Every row gives one point. Each table stands for the endless flat space through its points: a line for two points, a plane for three, and so on. The two share one point or none. Which?
(in the rows, 128 means zero)

First, 2 rows:
[[147 138 178]
 [132 165 145]]
Second, 2 rows:
[[149 134 170]
 [119 189 135]]
They share: [137 156 156]

First (2 x 4):
[[131 104 118 152]
 [ 65  74  64  92]]
Second, 3 rows:
[[107 105 116  99]
 [ 99  77  82 131]
 [ 65 113  70 137]]
They share: [ 98  89  91 122]

First, 2 rows:
[[118 171  98 154 128 127]
 [123 160 101 152 136 137]]
Second (3 x 6):
[[145 144  96 145 131 118]
 [117 148 104 145 139 142]
 [143 152 106 160 156 163]]
They share: [128 149 104 150 144 147]

First, 3 rows:
[[147 136 176 163 121 113]
 [137 130 186 171  71  81]
 [139 112 172 175  89  77]]
Second:
[[163 115 218 155 170 114]
 [147  99 140 145  90  76]
 [162  81 179 112 128  67]
 [163  83 154 134  96  80]]
They share: [146 121 168 168 122 102]

First, 3 rows:
[[150 127 118 128 107 154 139 170]
 [138 181 104 154 155 116 117 170]
 [182 165 111 159 133 106 151 205]]
Second (4 x 8):
[[203 159  65 155 116 118 119 163]
 [150 132 109 145 119 137 106 186]
 [155 128 106 151 131 122 137 179]
 [151 175 103 139 134 134 135 157]]
They share: [144 154 111 141 131 135 128 170]

First, 3 rows:
[[134 167  90 160 169 190 118  66 133]
 [150 127 128 122 121 148 170 122 191]
 [146 117  66 164 153 166 142  88 149]]
Second:
[[ 98 133 131 172 154 155 197  55 135]
 [153 126  78 142 141 161 138  99 167]
 [205 131  37 135 145 160 105 109 205]
 [158 137  83 165 131 163 150  90 186]
 [176 129  61 139 169 153 132  83 176]]
They share: [146 125  87 151 145 163 148  96 160]

First:
[[171  99 178 141 166 116 162 109  92]
 [166  79 133 156 111 141 117 119  97]]
Second, 2 rows:
[[175  75 183 154 144 123 117 104  67]
 [151  95 151 122 156 111 157 132 103]]
They share: no point

First:
[[100 138 123 151 135 136 114 173 117 140 169]
 [ 91 147 150 124 156 112 147 155 120 143 166]]
Second (7 x 11):
[[118 150 149 154 122 101  65 162  68 126 147]
 [125 170  96 121 148 118 191 125 172 180 122]
 [144 141 167 187 189 171 103 146 138 168 178]
 [ 45 129  99 117 130 103 131 197 120 109 187]
 [ 92  90 191 168 122 139  53 212  48  86 209]
 [ 48 149  93 142 189 163 155 179 160 157 209]
 [140 118 180 165 113 106  51 172  54 103 153]]
They share: [ 97 141 132 142 142 128 125 167 118 141 168]

First, 6 rows:
[[ 89  70  90 124  93 122 183  86  76 138 121  86]
 [ 97 108 172 205 111  82  72 149 105  71 149  87]
 [134  45 166 169 117  58 110  73  75 139 132  71]
 [ 81 102 143 176 153 131 153 109 123  97 209  81]
 [ 55 116 113 163 129 135 182 112 110  96 187  90]
 [ 73 129 117 171 141 129 160 129 113 109 170 106]]
Second, 4 rows:
[[ 79  59  89 118 165 171 140  79 146 111 169  27]
 [ 81  85 105 141 136 135 137  89 119 117 165  65]
 [125  82 102 147 128  88 146  74  60 139 102 101]
 [109  63  97 132 151 127 149  76  98 126 125  62]]
They share: [ 91  92 128 163 120 102 149 103  92 120 148  90]

First (5 x 12):
[[100 139 166  95 171  91  95 106 162 171 152 111]
 [103 157 168  76 154  95 115 150 160 200 167 101]
 [106 161 173  68 148 105 126 160 155 203 165 112]
 [117 151 179  89 135 193 150  88 101 136 108 190]
 [ 99 167 187  75 149 181 154 112 113 158  98 190]]
Second (6 x 12):
[[103 224 118 123 179 186 103 143  89 193 141  98]
 [118 131 148  66 125 131  51 195 141 225 189  96]
 [ 94 149 141  88 158 155 155  61 108 135 130 129]
 [ 84 141 224  84 132  78 155  65 152 151 142 133]
 [100 181 154  96 144 136  83 161 140 207 162  97]
 [ 95 134 134  77 147 152 139  77 125 143 139 124]]
They share: no point

First:
[[ 82  98 142 137 120 102 110 154 109 175 156 137 116 144]
 [ 84 125  93  62 132 102 101 169  99 164 146  97  81 189]
 [ 59  90 121 153  99  87 161 132 151 143 152 156 113 118]
 [125 164 113 122  89  70  85 127  95 123 110 195 117 112]
 [109 181  67 113 100  49  87 136  70  92 133 173 110 104]
 [ 77 150 146 131 107 143 126 139  92 171 152 167  69 161]
 [105 201  50  75  58  59  58  99  95  96  93 158  60 167]]
Second, 6 rows:
[[ 60 128  97  95  73 103  63 125 158 165  98 147  99 168]
 [ 79 154 103  87  76  99  85 108 117 144 120 153 114 154]
 [ 46 173  74 112 121 106 108 109 116 161 105 165 119 137]
 [ 83 165  86 104 102  64 100 140  87 186 135 191 134 177]
 [ 81 107 134  93  57 149  67 116 163 139  96 135  59 161]
 [177 146 167 148 102  43 109 131  52 140 145 151  63 166]]
They share: [ 97 139 120 110  86  96  88 124 115 154 117 155  88 163]

First:
[[109 113 163 134 113 129 135 135 137 145 104  66  90 117  78 163 157  91]
 [120  53  68 150 105 156 178 149 126 110 158 116  77 122 122  85 207 125]
 [107 102 125 153  82  96 170 187 116 129 114  84 106  78  97 132 139 144]
 [126  62  92 159 114 177 145 131 153 122 164 122  53 149 131  94 219  92]]
Second (4 x 18):
[[143  81 121 138  57 105 147 111  87 117 161 116  98 100 106 126 129  87]
 [136  74 123 153  77 120 171 124  90  98 152  96 112  99 134 129 125 127]
 [145  77 119 154  71 113 169 115  79  91 153 106 116  90 134 128 119 117]
 [ 85 101 123 150  89 129 147 193 141 155 113  84  52 114  68 132 179 121]]
They share: no point

First, 2 rows:
[[ 67 111  97 126  87 138 101 147  95 119 106  95  95 109 113 129 140  76
  117 113]
 [102 151 117 136 102 113 136 167 145  99  96 145 115 159 158 114 160 116
  117 158]]
Second:
[[ 64 152 103 148 101 158 129 198 105  93 120 116 164 105 102 166 191 100
  128 172]
 [ 48 146  84 124  65 133 126 181  94 121  76  92 139 119 131 149 141 138
  146 152]
 [ 88 130 129 123 100 127 142 155 152  89 113 150  97 166 150 113 149  88
  111 124]
 [ 93 141 139 134 105 128 136 151 149  96 121 147  89 174 151 104 151  93
  106 122]
 [118 169 165 177 139 142 115 152 140 101 161 147  88 172 132  95 188  82
   84 136]]
They share: [ 88 135 109 132  96 123 122 159 125 107 100 125 107 139 140 120 152 100
 117 140]
